Each row of a before or after table is a point. One or more steps were done to the points. Then noise was added and the rows were shuffled. The steps act on columns, c1 being the first. What was done? A step turns or swaps two columns, mirrors them in a line or flattens them onto one, adds a multiple of one to another, or multiplies or shifts one. Angles are multiples of 10 degrees, from the lower column toward the higher: turns from -170 to 170, lines from 10 to 170 but not 90. Use the fewest steps. Two steps may share a column if one is a turn and the other turns, adds or multiplies; they go together, in the order done. Otherwise the lowest column goes first.
In the rows, zero is written as 128.

Before (8 x 3):
[[ 71  85 111]
 [109 112 223]
 [132 132 166]
 [144 125 144]
 [135 111 145]
 [154 166 141]
 [ 81 172  89]
 [206  46 132]]
After (8 x 3):
[[187 146 112]
 [253 134  44]
 [197 145 125]
 [121 112  88]
 [200 141 165]
 [160 221 111]
 [183 167 135]
 [130  88 174]]
Steps: shift c1 by 50; swap c2 and c3

Before (12 x 8):
[[125 187 146 110  92 104 127 144]
 [117 133  91  90 160 104 151 158]
 [127 160 133  71 151 159 140 156]
 [142 117 119  66 204  93  49 164]
 [118 166 156 176 192 143 128 169]
 [135 116 135  61  12 104 139   7]
 [110 128 136  64 181 131  65 149]
 [171 129 154  72 142 100 142 163]
 [126 125 124  65 145 123 136 119]
 [118 168 131  50 196  97 131 168]
 [155 162 110  91 112 144  83 174]
 [144 179 105 114 195 151 124  39]]
After (12 x 8):
[[126 197 142 110  88 103 128 135]
 [138 186 104 111 193 153 122  26]
 [123 137 125  60 144 123 136 111]
 [115 143  91  92 161 106 160 145]
 [109 133 137  63 181 128  45 137]
 [139 125 116  66 205  91  28 153]
 [128 166 135  75 148 160 149 147]
 [118 178 156 174 192 145 130 157]
 [157 171 116  89 118 142  73 165]
 [115 177 132  48 201  95 130 155]
 [134 126 131  57  14 102 146   0]
 [173 138 154  68 140  99 146 157]]
Steps: shift c2 by 10; multiply c7 by 1.3; shift c8 by -10

Before (11 x 12):
[[158 160 157 131 133 122 194 144 193 108 158 122]
 [112 146 103 225 172 134 126 139 121 143 130 143]
 [163 161 161 144 138 146 117 168 220 154 146 128]
 [150 107 160 176 172 151 161 137 118 146 140 120]
 [103 142 152 125 172 124 131 172 122  46 159 140]
 [153 143 112 121 112 150 147 154 125 154 145 136]
 [105  89 155 150 164 138 127 182 173 130 155 179]
 [140 131 135 128 143 140 179 195 122 113 111 122]
 [ 77 151 143 123 118 125 127 165 124 137 137 124]
 [154 129 154 131   7 122 122 167 137 153  62 149]
 [124  99 128 131 152 223 186 141 141 140 146 109]]
After (11 x 12):
[[135 157 157 134 154 120  59 122  68 113 160 143]
 [126 108 159 179  85 152  87 120 115 141 141 137]
 [147  90 153 150 121 139 142 179  70 130 155 184]
 [153 140 153 126  88 125 137 141 114  72 160 172]
 [161 102 126 131 113 224  79 110 104 138 146 140]
 [172 148 144 121 135 127 155 123 137 134 137 168]
 [ 91 159 161 143 165 144 121 129  42 147 146 170]
 [140 146 105 225  87 134 137 142 112 138 128 140]
 [114 143 114 124 142 151  99 137 137 146 146 155]
 [102 128 155 133 238 124 122 149 182 146  61 167]
 [144 131 134 128 113 140  78 121 125 117 110 195]]
Steps: turn c1 and c7 by -150 degrees; turn c5 and c9 by -150 degrees; swap c8 and c12; multiply c10 by 0.7

Before (11 x 20):
[[162 100 175 147 156 137 156 139 180 172 172 128  81 117 126 106 103 182
  116 131]
 [199 185 120 145 142 107 151 104 163 163 134 123  74 155 137  86  65 137
  103 148]
 [159 188 127 184 140 120 163 125  47 179 112 138 135 137  99 202 177  48
  118  57]
 [176 121 127 108 186 136 167 127 194 181 179 100 134 129  60  87 112  91
   96 135]
 [135 147 140 100 134 133 207  94 192 165 178  87  69 128  51  51 103 170
  141 157]
 [201 159  52 185 126 163 144 140  69 128 115 187 124 130  81 183 211  92
   83  89]
 [ 77 124  93  84 143 123 103 168 153  27 140 151 162 137 201 197 171 148
  118 120]
 [136  87 120 134 192  81 201 137 168 177 129  92  47 156 104  78 126 122
  113 139]
 [133 122 141 178 118 148 170 103 163 140 186  79  86 123  99  92  80  93
   84 182]
 [ 70 133 103  91 113 150  98 115 208 102 111 166 103 106 234 169 170 126
   91 111]
 [ 58 144 173 110 103 130 134 166 158  47  80 219 133 126 172 176 137  68
   63 115]]
After (11 x 20):
[[ 77 121  93  83 161 126 102 102 151  29 143 155 143 148 204 216 162 150
  157 119]
 [138  86 122 136  49  81 202 137 166 178 130  92 192 155 105 108 127 125
  144 137]
 [194 183 120 144  74 107 154 170 162 160 136 121 145 144 136 110  57 135
  135 148]
 [160 190 126 183 136 117 164 139  49 175 115 137 140 137  97 145 220  51
  137  55]
 [198 162  51 187 123 158 146 139  70 124 117 184 123 121  76 141 232  95
  173  88]
 [131 120 140 178  87 145 168 164 164 140 185  76 120 107 101 115  95  92
  153 185]
 [162  95 175 148  77 139 157 118 178 170 174 128 158 118 125 145  76 185
  144 133]
 [ 58 140 173 113 133 130 132 125 158  50  84 220 103 123 173 196 170  66
  204 116]
 [133 146 145 100  71 129 209 148 191 166 177  89 135 119  49  94  87 167
   97 154]
 [ 68 130 102  90 103 151  95 149 209 105 112 165 112  99 234 222 166 125
  152 114]
 [177 121 128 110 134 138 168 143 194 179 180 100 186 122  58 131 133  90
  156 134]]
Steps: swap c5 and c13; turn c8 and c19 by 150 degrees; turn c8 and c14 by -20 degrees; add 0.7 times c9 to c16; add -0.5 times c18 to c17

Before (13 x 48):
[[ 90 145  71 139 197  97 108 132 204 148 145  84 149 106 189 136 153 150
  104  92 149  91 108 159 113 127  88 135 192 125 191 172  97  86 133 106
   83 196 102  96 159 147 108 146 108 165 114 156]
 [107 155 105  77 124 124 151  55 165 162  72 131 158 123 132 100 129 162
  208 192  97 112 164 105 101 124 114 136 156  90 193 152 167 122  53 162
  108 106 152 104 115 107  87 134 155 161 105 112]
 [144  34  89 175 190  55 176 158 211 148 129  75 136 165  60 135  75  74
   42 129 101  75 149 110 102  68 115 104 116 172 206 161 128  93 106 162
  156 128  84 107 108 144 168 150 126 205 142 109]
 [127 147  72  95  98 123 149 119  89 172 103 114 135 150 201 146 124 135
  153 167 124  93  70  90 105 116  94 162  77 109 140 109  92  55 148 163
  141 113  70 105  97 136 142 151 142 163 181 114]
 [159 141 168 107 106 124 168  41 138 161 135 108 161 130 220  81 143 101
   46 182  63 122 127 155 121 208 135 162  61 126 170 139 177 201  88 114
  127 226  66  75 121 148  97 180 169 152  98 170]
 [138 189 212 212 131 106 125 151 177 109  91 142 152  75 131 136 167  35
   64 178 105  90 120  65 126 189  46 101 148  92 100 157 108 154 193 175
   60 190  80  61 147 128 143 124 132 135  64  68]
 [131 100 174 162 126 107 148 164 196 123 145 132 164 140 159 140 166  95
  155 115 152 161  87 154 139 149 106 110 164  39 136 116 177  42 114 190
   54  95 153 109  88 146  89 151 167  17  66 165]
 [197 170 136 157 119 150 160 137 163 139 182 169 167 123 102  26  74 176
  127 104 169  77 135 146 157 138  99 100 137  86 172 124 173 161 179 139
   97 102  39  34 132 162 172  24 124  49 135 165]
 [153  87 129 138 166  88 139 148 105 121  82  43 149 152 149  77 120  57
  127 103  92 126  48 138  56 219 159 219  76 125  46 161 173 191 107  82
  108 173 144 140 181 168 123 183 144 125  72 169]
 [ 98  61 137  47 205 130 164  93 148 152  67 157 141 114 154  91 131  71
  102 149 192 157 156 149 161 154 123 133 113  88 171  52 136 110 130  76
   60 123  65 137 116 123  74  47 102 157  58  82]
 [105 151 175 176 116 148 148 117 115 122  90 127 192 112 176 103  72  40
   97 137 117  64  90 224  77 103  94 124  97  75  72  46 155 134 193  95
   99 188  95 113 207 130 154 103 125 136 116 189]
 [109 119 180 101 133  61 163  82 126  98  40 107 137 158 138  81 163 142
  158  94 182  77  72 103  62 118 145 117 102  87  39 138 182 185 188  92
  161 108 113 102 121  83  93  88  87 166 197  89]
 [113 167  89 120  78  45 131  97 122 117 168 171 139  53 173  49 152 185
  143 141 137 107 127 111 110 194  93 160 106 115 134 167  97 137  95 109
   95 180 122  92 103 154 184  91 127 158 178  85]]
After (13 x 48):
[[ 98  61 137 104 205 129 164  93 148 122  68 155 142 113 153  89 130 200
  103 151 190 139 155 149 161  62 124 131 111  89 171  53 133 111 132  75
   61 124  65 134 116 123  74  46 101 159  58  81]
 [107 156 106 164 124 124 150  59 167 145  71 132 157 123 133 102 127 125
  208 193  98 100 163 106 100  77 113 134 155  87 193 150 167 122  53 163
  108 106 151 102 114 108  86 134 155 161 104 112]
 [197 169 135 172 120 152 161 136 161 154 183 170 170 122 103  26  74 104
  126 105 167  86 135 145 156 157  98 101 136  86 174 125 174 163 180 139
   96 102  40  36 133 162 171  22 123  49 137 166]
 [139 188 213  62 131 105 124 150 175 138  91 141 151  75 131 137 166 201
   63 178 104 107 117  65 126 227  45  99 146  94  99 156 107 154 191 176
   61 192  81  59 146 129 143 124 132 134  63  67]
 [126 146  73 132 100 121 149 119  89 154 102 113 133 150 199 145 124 124
  154 169 123  83  71  90 105  92  94 162  78 108 141 109  92  57 147 165
  140 113  70 103  96 137 143 149 143 163 180 116]
 [133  99 174 103 125 107 148 163 196 111 146 131 164 139 160 141 166 151
  155 115 152 154  86 153 140 166 106 111 163  39 136 115 177  39 113 190
   52  94 153 108  87 145  89 150 168  16  66 164]
 [152  88 128 107 166  90 141 146 104 127  80  43 149 150 150  77 119 235
  127 103  93 131  48 139  55 172 159 219  77 125  46 161 172 194 108  83
  108 174 144 140 180 167 122 182 144 126  70 169]
 [ 88 145  69 145 198  95 109 133 203 150 146  84 149 107 191 135 154 113
  105  92 149  92 107 160 113 138  87 135 192 126 192 173  97  85 134 106
   81 193 102  95 159 147 107 146 107 165 115 158]
 [157 139 170 145 107 125 168  41 139 138 134 108 159 130 220  81 141 213
   46 181  63 109 127 156 121 136 134 162  62 124 172 140 176 200  87 113
  127 226  64  75 120 146  95 180 169 152  98 169]
 [145  33  90  46 187  56 175 158 211 156 131  75 138 163  60 134  74  94
   43 129 100  80 148 111 101 150 115 104 114 172 204 163 127  93 107 164
  154 129  85 108 109 143 168 152 126 205 142 107]
 [115 167  87 211  77  46 131  97 123 135 171 170 139  54 175  49 152 155
  143 141 139 116 127 110 112 142  94 159 106 115 135 167  98 137  96 109
   95 180 122  91 103 154 181  92 127 158 178  86]
 [108 118 178 139 132  60 163  81 127 140  38 108 138 158 138  81 161 120
  160  92 182 104  72 103  62 100 145 117 101  87  39 137 183 184 191  91
  160 109 113  99 120  81  93  88  86 166 197  89]
 [104 151 175  32 114 150 147 116 114 154  91 127 193 111 175 102  72 137
   97 137 118  83  91 222  79 166  96 124  99  73  73  47 156 133 195  95
   99 188  94 111 206 130 153 103 126 136 118 188]]
Steps: turn c4 and c26 by 70 degrees; turn c4 and c18 by -120 degrees; flatten c10 and c22 onto the line at 120 degrees

Before (11 x 64):
[[ 76 125  67 198  75 155 124  91 173 169  95 157 120 133  81 146 195 120
   47 159 114 100  77  99 168  94 147 114  95 152  96 188 137  69  80  92
  164 146 187 164 154 105 105 138  93 130  84 168  92 158 163 164 144 158
   99 189 120  74 120 108 120 123 145  89]
 [141  93 107  73 125 113 147 171 170  67  74 125 180 132  74 219 120 197
  165 138  86  99 146 202 135 112 102  39 103 138 201 109  91 171 193  78
  119  86 180 172 170 162 118 148 104 136 140 124 173  59  88 116  75 172
  161 133 132 214  77  75  75 130  98 185]
 [105 146 169  86 142 147 169 161 171  79 160  74 188 110  99 191  93 193
  130 139 127 154 130 167 101 126 108 130 101 104 183 129  76 189 211  79
  136  90 153 126 166 186  21 116 156 178 147 110 107  94 104  96 104 223
  144  80 139 166 128  41  67 134  77 217]
 [101 131  54 195  86 195 135  67 219 149 108 198 100 187  63  89 152  69
   52 139 128  71  79 130 177 124 167 105 121 162 106 187 112 104 139 112
  139 125 195 149 136 136 140 179  55  80 152  95  54 100 196 137 118 131
  173 168  97 118 117 109 164 147 129 162]
 [ 39 166 131 155  82 189 186 146 130 160 128 110 154  90 112 116 175 117
  127  73 166 147  88 136 131  63 137 128 142 149  97 195 143  95 130 157
  196 100 106 192 119 114 173  97 115 167 121 173  63 103 166 133 169 107
   81 124  79 126 137 169  60 111 174 155]
 [ 92 172  75 198  45 185 128 110 121 150  90 136 136 128  98  57 109 141
   71  68 195 136  72 111 183  48 141 153 143 160  75 180 153  55 138 100
  192 158 137 170 124  73 167 144 105 116 115 170  78 146 161 179 149 134
  110 120  91 110 182 163 148  65 112  94]
 [116 136 105  88 179 125 178 159 162  73 107 130 195 120 125 155  78 197
  107 143 142 147 113 162 107 171 152 112  92  88 196 151  75 151 128 131
  123  79 111 145 173 160  90 131 150 182 134 138 170  58 115 104  81 233
  191 115 112 161  96 120  45 150  89 174]
 [115 117 105 150  55 183 187  99 115 127 129 142  63  90 101 131 153 118
   79  92 211 123  50 111 157  90 116 150 151 160  95 178 140 118  93 163
  149 165 174 157 144 134 139 147 114  86 101 119 101 159 187 147 124 125
   95 151  58  73 158 160 100  90 128 107]
 [127  93 130 130 158 126  95 162 147  77 168  92 140 112  57 186 113 182
  139 148 112 129 188 181  86 110 169  83  96  92 172 165 109 154 165  95
  100  55 167 131 194 184 113 192 159 157 148 132 147  36  74 107  69 178
  161  96 147 197 125  89  47 169  78 180]
 [109 156 124  54 137 133 161  86 121  52 161 160 174  75 134 157 137 169
  126 126 142 113  73 121  94 134 109 166  98  65 175 191 107 108 185  98
  116 160 142 104 231 172  97 104 135 228 209 126 156 147  71  27 122 179
  155  96  76 128 124  91 124 155 122 150]
 [ 43 113 190  65 180 128 137  98 128  48 121 111 198 115 142 223  72 148
  134  56 112 190 116 134  77 155 110 146  68  92 184 134  65  87 165 129
   96 101 173 108 181 185 106 117 168 199 176 112 152 104  76  91  80 198
  173  88 134 156 121  68  82 134 124 192]]
After (11 x 64):
[[117 136 104  87 178 123 178 160 163  74 106 130  97 121 126 156  77 198
  108 143 143 147 112 162 107 170 124 112  93  87 196 151  74 151 129 131
  124  79 112 145 171 162  91 131 149 182 135 136 170  59 115 104 207 234
  191 116  71 160  97 119  44 151  89 174]
 [128  94 132 131 157 125  94 163 148  77 168  90  64 113  57 187 115 181
  140 146 112 129 187 181  85 110 131  82  95  92 172 165 108 154 166  96
  102  55 167 132 193 184 113 192 159 159 148 133 147  35  73 107 158 178
  162  96 108 196 125  87  48 170  78 180]
 [ 43 114 190  65 179 130 135  98 129  47 120 110 122 115 141 224  74 147
  134  55 112 190 117 133  77 155 155 145  68  92 183 134  64  88 165 129
   96 100 174 109 181 186 106 117 169 198 175 112 151 104  76  90 211 198
  173  88 111 157 120  68  82 134 124 193]
 [115 116 106 150  55 216 187  99 116 127 128 142 115  90 101 132 153 117
   79  93 210 122  50 111 156  90 154 151 152 160  96 177 140 117  95 163
  148 164 173 157 145 134 138 147 115  85 100 119 100 160 187 147  68 124
   95 151  43  74 158 161 100  92 129 107]
 [141  93 107  73 126 103 146 171 170  68  73 125 119 132  74 219 119 196
  165 139  84 100 144 203 135 112 168  38 104 138 202 109  89 170 193  78
  118  85 181 172 171 163 119 148 104 135 139 125 173  59  87 117 194 173
  160 133 105 214  78  73  75 129 100 184]
 [106 147 169  87 141 159 169 162 171  79 160  75 140 111  98 191  93 192
  130 139 127 154 131 166 101 128 145 131 100 104 183 128  77 188 211  79
  136  90 153 126 166 185  20 115 156 178 145 110 107  94 102  96 193 221
  144  79 108 166 127  41  67 135  75 217]
 [109 156 126  55 138 135 161  85 122  53 160 160 148  75 132 157 136 170
  126 126 141 113  74 121  95 135 136 166  97  66 176 189 106 108 185  97
  116 159 140 105 230 172  97 103 134 228 208 127 155 145  71  29 173 179
  154  96  72 128 124  92 125 155 120 151]
 [ 77 124  67 199  75 172 124  92 173 168  93 157 125 132  81 146 194 120
   48 159 114 100  76  99 168  94 106 114  95 152  95 190 134  69  79  92
  164 145 186 163 155 105 107 137  95 131  84 167  92 159 162 164 114 155
   98 190 117  72 120 108 120 124 145  90]
 [100 131  53 195  85 234 136  68 219 149 109 197  91 187  64  89 152  66
   51 139 127  70  78 130 177 124 110 105 121 162 106 187 111 105 140 112
  139 126 196 149 135 135 141 180  55  80 153  97  55 100 197 136 106 131
  173 168 115 118 117 110 164 146 128 162]
 [ 92 172  76 199  45 219 128 112 121 148  88 136 136 130  98  59 108 141
   71  68 194 136  71 112 184  48 105 154 143 160  76 180 153  55 138 101
  193 158 137 169 125  74 168 144 105 117 116 170  78 148 161 180 128 133
  109 119  99 110 182 163 149  64 111  93]
 [ 40 166 133 155  82 225 186 145 129 160 129 109 156  89 111 115 175 117
  127  72 166 148  89 136 130  62  91 129 143 150  97 195 144  95 129 158
  195 100 106 193 120 115 173  98 116 167 122 171  62 103 165 132 139 106
   80 124  45 125 135 169  59 110 173 155]]
Steps: multiply c6 by 1.6; turn c13 and c53 by 110 degrees; turn c13 and c27 by 140 degrees; add 0.5 times c61 to c57
